Rows are points. Examples show where two turns around zero, p and q, send a point. Where does a point land after both, in the order given? Backwards means that the second turn is done in reverse. Each puzzle has new turns, and all numbers are rounded.

Turn p:
-.21 -.37 => -.40  .15
.21 .07 =>  .10 -.20
.26 .13 =>  .17 -.24
-.26  .17 => .13 .28
Turn q:
 .08 -.05 => -.09  .01
.21 .41 => -.01 -.46
 .15 -.33 => -.28  .23
-.39 -.12 => .30 .28
-.05  .09 =>  .08 -.06
Where do these land?
q, then p backwards: -.14  .18 => .13 .19
p, then q: -.15  .06 =>  .04 -.16
q, then p: -.08  .27 => -.17 -.22
p, then q: -.05 -.09 => .10 .01
q, then p:  .42 -.42 => .10 .59

Turn p:
-.06 -.36 -.04 => .32 .08 .16
 .20 -.20  .22 =>  .08  .35 -.02
.09 .11 .10 => -.13  .08 -.08
 .16  .23 -.14 => -.10 -.12 -.27
-.48 -.26 -.11 =>  .21 -.22  .46
 .08  .48 -.03 => -.38 -.17 -.25
Turn q:
-.15 -.16  .45 => -.26 -.11 -.42
 .11 -.01  .23 => -.12 -.21 -.09
-.01 -.01 -.09 => .07 .05 .04
-.20  .38 -.29 => -.11  .35  .37
 .24 -.21 -.30 =>  .42 -.08  .09
Where do these land?
q, then p: -.01 -.27 -.13 =>  .06  .00 -.29
p, then q: -.08  .04  .18 => -.18  .06 -.05
p, then q:  .06  .26 -.45 =>  .49  .10 -.15
p, then q backwards: -.17  .27  .39 => -.18  .45  .15
p, then q backwards:  .21 -.30  .02 => -.14 -.21 -.27

Turn p:
 .05  .14  .10 -.40  .13  .01 => -.06 -.02  .29 -.11  .20 -.27
 .06  .21  .32  .33  .03 -.36 => -.09  .33 -.13  .29  .34  .23
-.02  .03  .14 -.06 -.21  .27 => -.01  .09 -.04 -.36 -.03  .02
 .18  .46 -.05 -.20 -.23  .25 => -.50 -.03  .09 -.38  .07 -.03
 .22 -.07 -.07 -.10 -.22  .06 => -.07 -.20 -.18 -.18  .06 -.07
-.42 -.47 -.30  .14  .22 -.24 =>  .42 -.04 -.05  .48 -.44 -.12
-.06 -.30 -.14  .28  .27  .02 =>  .30 -.15  .03  .25 -.19  .23
Turn q:
-.35 -.03  .00  .13  .04  .12 => -.07 -.01 -.08  .31 -.21  .05
 .18  .09 -.25 -.06  .11  .19 => -.26 -.19  .01 -.20  .04  .10
-.71 -.21  .02 -.21 -.22 -.01 =>  .15  .18 -.07  .25 -.71 -.11
 .30 -.13  .21 -.26  .51 -.03 => -.04 -.13 -.45 -.24  .31 -.33
 .37 -.08 -.01  .30 -.20 -.43 =>  .11  .22  .44 -.02  .42 -.15
 .29  .09  .05  .07 -.12  .21 => -.06  .07  .00 -.15  .21  .29
-.07  .27 -.02  .03 -.12 -.05 =>  .16 -.14  .15  .04 -.04  .16
Where do these land?
q, then p: -.18 -.07  .15 -.10 -.31  .16 => -.33 -.03 -.08 -.26 -.02  .08
p, then q:  .06 -.04 -.09 -.42  .13  .28 =>  .28  .25 -.18 -.15  .00 -.29
p, then q:  .19 -.10 -.01  .24  .26 -.25 => -.33  .06 -.07  .22  .25  .07
p, then q backwards:  .53 -.11  .09  .14  .04 -.75 => .07 .12 .46 .55 .59 .04
p, then q: -.09 -.17 -.13  .19 -.13  .21 => -.09  .16  .12 -.23 -.13  .18
q, then p: -.25 -.18 -.12  .24 -.23 -.31 => -.10  .36 -.20  .05  .28  .23
q, then p: -.31  .03  .23 -.29  .00  .12 => -.24 -.29 -.30 -.09 -.11 -.02
q, then p: .01 .28 .06 .09 .10 .31 =>  .18 -.18  .08 -.15 -.29  .14
p, then q backwards:  .05  .36 -.19 -.08  .13  .23 =>  .07  .02 -.47  .08 -.08  .08

Turn p:
 .07 -.34  .12  .04  .15  .04 -.06  .24 => -.03  .04  .09  .18  .18  .38 -.02  .01
 .00  .13 -.02  .18 -.12  .15 -.12  .05 =>  .25  .08 -.06 -.08 -.01 -.03 -.16 -.01
-.03 -.08 -.75  .14 -.23 -.02  .00 -.04 => -.08 -.35  .19 -.41 -.29  .01 -.48 -.02
 .05  .04  .19 -.43  .10  .18 -.09  .14 => -.19  .22 -.18 -.05  .31  .04  .15  .23
 .14 -.02  .20 -.21  .10  .24 -.09 -.14 =>  .00  .09 -.28 -.08  .10  .13  .25  .11
 .02 -.12 -.02  .06 -.19 -.24 -.03 -.04 => -.10  .06  .08  .11 -.26  .03 -.09 -.07
-.10  .19  .09  .09  .10 -.03 -.06  .03 =>  .11  .06 -.01  .03  .13 -.15  .02 -.15
 .08 -.04 -.02  .14  .12 -.25  .04 -.05 => -.02 -.04  .20  .04 -.10  .03  .11 -.21
 .14  .13 -.04 -.11 -.13  .02  .28 -.09 =>  .01 -.05  .07 -.09 -.16 -.16  .15  .25
-.38  .10  .25  .10  .09 -.09  .12 -.10 =>  .06 -.12 -.11  .34  .09 -.28  .07 -.16
Turn q:
-.16 -.06 -.06  .05  .13 -.06 -.06 -.04 => .15 .08 .08 .01 .15 .02 .05 .03
-.01  .23  .16  .07  .29  .01  .12  .06 => -.11 -.15  .16 -.26  .10  .07  .21 -.01
 .00  .28  .37  .05 -.11  .05 -.54 -.38 =>  .20 -.24 -.17 -.12 -.07  .68 -.22  .11
 .21 -.14 -.17 -.10 -.12  .03  .10 -.28 => -.15  .19 -.21  .12 -.08 -.05 -.07  .27
-.17  .47 -.17  .02 -.05 -.07  .15 -.11 => -.27 -.04 -.16 -.03  .41  .15  .05 -.16
 .40 -.15 -.17 -.17  .03  .02 -.34  .21 =>  .17  .29 -.19 -.22 -.42 -.09 -.06 -.12
-.04 -.10 -.13  .10 -.05  .31  .11  .22 =>  .04 -.13 -.02 -.06  .04 -.39 -.13 -.03
-.07 -.17 -.01 -.24  .07 -.10  .13  .11 =>  .05  .07  .03  .17 -.08 -.14  .27 -.04
-.06 -.08  .11 -.02  .01 -.06  .16  .18 => -.04 -.08  .17  .09 -.05 -.12  .11 -.09
-.09 -.17 -.08  .12 -.11 -.13  .06  .02 =>  .01  .12  .14  .19  .06 -.08 -.11 -.02
 .00 -.11  .17  .11 -.09 -.01  .11  .01 => -.06 -.11  .17  .11 -.07 -.02 -.07  .06
Where do these land?
p, then q:  .27  .07 -.03 -.15 -.17  .02  .12 -.01 => -.11 -.16 -.05  .09 -.09 -.08  .08 -.28
p, then q:  .00 -.10 -.14 -.10 -.36  .09  .09  .02 =>  .18 -.03 -.05  .06 -.11 -.07 -.15 -.33
p, then q:  .11 -.16 -.19 -.10 -.04  .11  .12  .26 =>  .24 -.23  .05 -.10 -.15 -.10  .08 -.12
q, then p:  .10  .12 -.09  .31  .05  .02 -.14  .03 => -.16  .18 -.23 -.11  .15 -.01  .07 -.04
p, then q:  .13 -.02 -.26  .13  .07 -.36  .10 -.04 =>  .01 -.25  .04  .32 -.13  .21  .00  .16
p, then q: -.28 -.02  .47  .09  .13  .04 -.09  .09 => -.14  .21  .20 -.35  .27  .01 -.15  .16
p, then q: -.16 -.01  .23 -.03  .19 -.03 -.34 -.07 => -.06  .15 -.11 -.15  .36  .05  .00  .21
p, then q: -.20 -.08  .27  .05  .28  .08 -.05 -.28 => -.13  .25  .05 -.02  .23 -.21 -.07  .32
q, then p:  .01  .19 -.27 -.20 -.13  .03  .20  .01 => -.10 -.31  .08 -.08 -.01 -.19 -.09 -.20

Turn p:
 .24 -.22  .07  .00 -.07 -.16  .16  .03  .04  .16 -.07 => -.05 -.12 -.01  .15 -.04  .00 -.07  .18 -.15  .21  .23
-.71  .14 -.29 -.20  .08  .13  .29  .05 -.12  .18 -.03 => -.16  .33  .35 -.29 -.03 -.08 -.18 -.05 -.38 -.23 -.48
-.22 -.04 -.04 -.01  .00  .06 -.33 -.35  .10  .08  .05 =>  .16 -.02 -.13 -.23  .34  .01 -.01 -.13  .02  .13 -.24
 .13 -.15  .20  .16 -.05  .07 -.03  .11  .04 -.45  .03 => -.01  .12  .01  .13 -.01 -.19  .17  .04  .42  .03  .23
-.14  .10  .05 -.15 -.16 -.11  .03 -.20 -.06 -.04  .30 => -.12  .09 -.14 -.19  .20  .13 -.10  .22  .07 -.15 -.08
 .35 -.03  .10  .00 -.21 -.24 -.17  .00  .06 -.27 -.33 => -.19 -.02 -.30  .32  .10 -.03  .16 -.20  .09  .12  .35
-.38 -.04 -.19 -.24  .25  .34  .35 -.20  .02  .28  .02 => -.02  .15  .24 -.50 -.23 -.04 -.14  .06 -.30  .15 -.38
-.19 -.05  .04 -.25  .25  .03 -.18  .03 -.23  .07  .10 =>  .13 -.01 -.19 -.07 -.07 -.24 -.12  .07 -.06 -.15 -.32
-.45  .07 -.02 -.22 -.05  .33  .08  .18  .09  .41  .09 => -.13 -.23  .38 -.34  .02 -.16 -.14  .00 -.23 -.16 -.36
 .14 -.12  .01  .36  .02 -.26 -.07  .10  .02 -.04  .00 => .24 .03 .05 .34 .12 .07 .07 .06 .03 .03 .20
 .41  .19  .05  .11  .14 -.20 -.03  .19  .27 -.25  .00 =>  .12 -.07 -.13  .13 -.14  .10  .38 -.03  .07 -.16  .44
 .45 -.05 -.26  .13 -.20  .00 -.11  .05 -.10 -.10  .01 =>  .07 -.06 -.10  .18 -.08  .18 -.25 -.21  .19  .04  .37
 .37  .21  .27  .30  .00  .00  .00  .01 -.13 -.04 -.16 => -.04 -.16 -.06  .37 -.18  .26  .23  .00  .23  .10  .03
Turn q:
 .28  .07 -.21 -.17  .00  .28  .04  .01  .07  .13 -.16 => -.15  .13  .11  .17 -.39  .01  .14  .15  .09  .06  .03
-.21  .24 -.11 -.16 -.06 -.10  .01 -.09 -.26  .14  .25 =>  .31  .00  .08  .08  .01  .12 -.18 -.07  .12 -.27  .25
-.13  .21  .12 -.10 -.14 -.01 -.10 -.14  .33  .19  .08 => -.02  .06  .10 -.13 -.04  .16  .18 -.25 -.16 -.02  .33
 .03  .24 -.13  .15  .24  .08 -.05 -.13 -.11 -.16  .26 => -.21 -.03 -.01  .00  .09 -.15 -.21  .07  .18 -.30  .19
 .24  .07  .29 -.10  .02  .13  .07  .28  .17 -.06 -.04 => -.14  .10  .15 -.21 -.22 -.11 -.09  .09 -.30  .15 -.09
-.26  .18  .03  .07  .01 -.30  .27 -.48 -.21  .02  .05 =>  .10 -.14 -.04  .27  .30  .17 -.34 -.32  .17  .06  .28
-.09  .06 -.18  .16 -.24  .16  .13  .16  .12  .06 -.09 =>  .08 -.24  .09 -.02 -.08 -.06  .23  .19  .03  .17  .16
-.04 -.10  .20  .05 -.13  .07 -.14 -.17 -.19  .05 -.13 =>  .04  .03 -.28  .14  .06  .19 -.01  .06 -.18  .02  .00
-.21 -.16 -.17 -.16 -.17 -.13 -.13  .13  .09 -.60  .11 => -.04 -.22  .33 -.20  .36  .22  .10  .16  .05 -.22 -.34
 .67 -.59  .14  .16  .07 -.22  .01  .25 -.03  .11  .04 => -.05  .24 -.43 -.39 -.26 -.13 -.09  .01  .19  .34 -.58
-.17 -.54  .23  .12  .37  .16  .06  .18  .11  .15 -.18 =>  .07  .36 -.17  .07  .27 -.41  .24  .04 -.18  .30 -.25
-.12  .31 -.20 -.02  .03 -.11 -.18 -.01 -.11 -.04 -.20 =>  .01 -.28  .06  .24 -.09 -.01  .04 -.12 -.03 -.29  .02
Where do these land?
q, then p:  .02  .09  .11  .10  .03  .06  .16  .01  .01 -.15  .14 =>  .12 -.10 -.10 -.01  .08 -.16 -.01  .06 -.05 -.15 -.10
p, then q backwards:  .13  .00  .09  .13 -.03 -.22 -.25  .34  .05  .18  .61 => -.40  .23 -.28  .11 -.20  .06 -.09  .11 -.47 -.18  .24
p, then q: -.11  .26  .18 -.02 -.05  .18  .13 -.18  .17  .16 -.10 =>  .18  .18  .14  .28  .08  .01  .05  .08 -.16  .24  .01
q, then p backwards:  .02  .19  .06  .15 -.11  .06  .15  .19  .20  .10 -.16 =>  .16 -.17  .06 -.09  .10  .12  .11  .09  .22  .15 -.17
q, then p backwards:  .07 -.53 -.05  .09 -.04  .16 -.44 -.16  .01 -.49 -.10 => -.35  .42  .48 -.13 -.15 -.27 -.01 -.36 -.12  .02  .08
p, then q: -.15  .17  .14  .01 -.01 -.04 -.17  .01 -.19 -.23 -.06 => -.21 -.26  .14  .13  .11 -.10  .08 -.09  .05  .09  .02
q, then p backwards:  .13  .21  .00 -.18 -.21 -.03  .08 -.12  .17 -.06 -.08 =>  .16  .16 -.10  .11 -.12  .15  .24  .01  .05  .13 -.10
p, then q:  .00  .12 -.03 -.39  .15  .19  .12  .04  .07  .09  .00 =>  .25 -.03  .15  .11  .03  .35  .01  .06  .00 -.03 -.17
q, then p:  .12  .08 -.16  .17  .15 -.44 -.12 -.10  .21  .03 -.07 => -.04  .27 -.11 -.25  .26  .01  .03 -.01 -.14  .35  .00
p, then q: -.45  .15 -.54  .04  .07 -.01  .13 -.17 -.14  .15 -.10 => -.20 -.04 -.11  .47 -.19  .19 -.24  .06 -.36 -.28  .10
q, then p backwards:  .09 -.61  .09 -.22 -.04 -.07  .13  .08  .19  .10  .00 => -.30 -.04  .03  .21  .24  .14  .07 -.52  .00 -.12 -.11
p, then q:  .13 -.14  .11  .12  .08  .16  .08  .07 -.75  .13 -.07 => -.04 -.46 -.38 -.11 -.15  .04  .50  .01 -.22  .05  .00
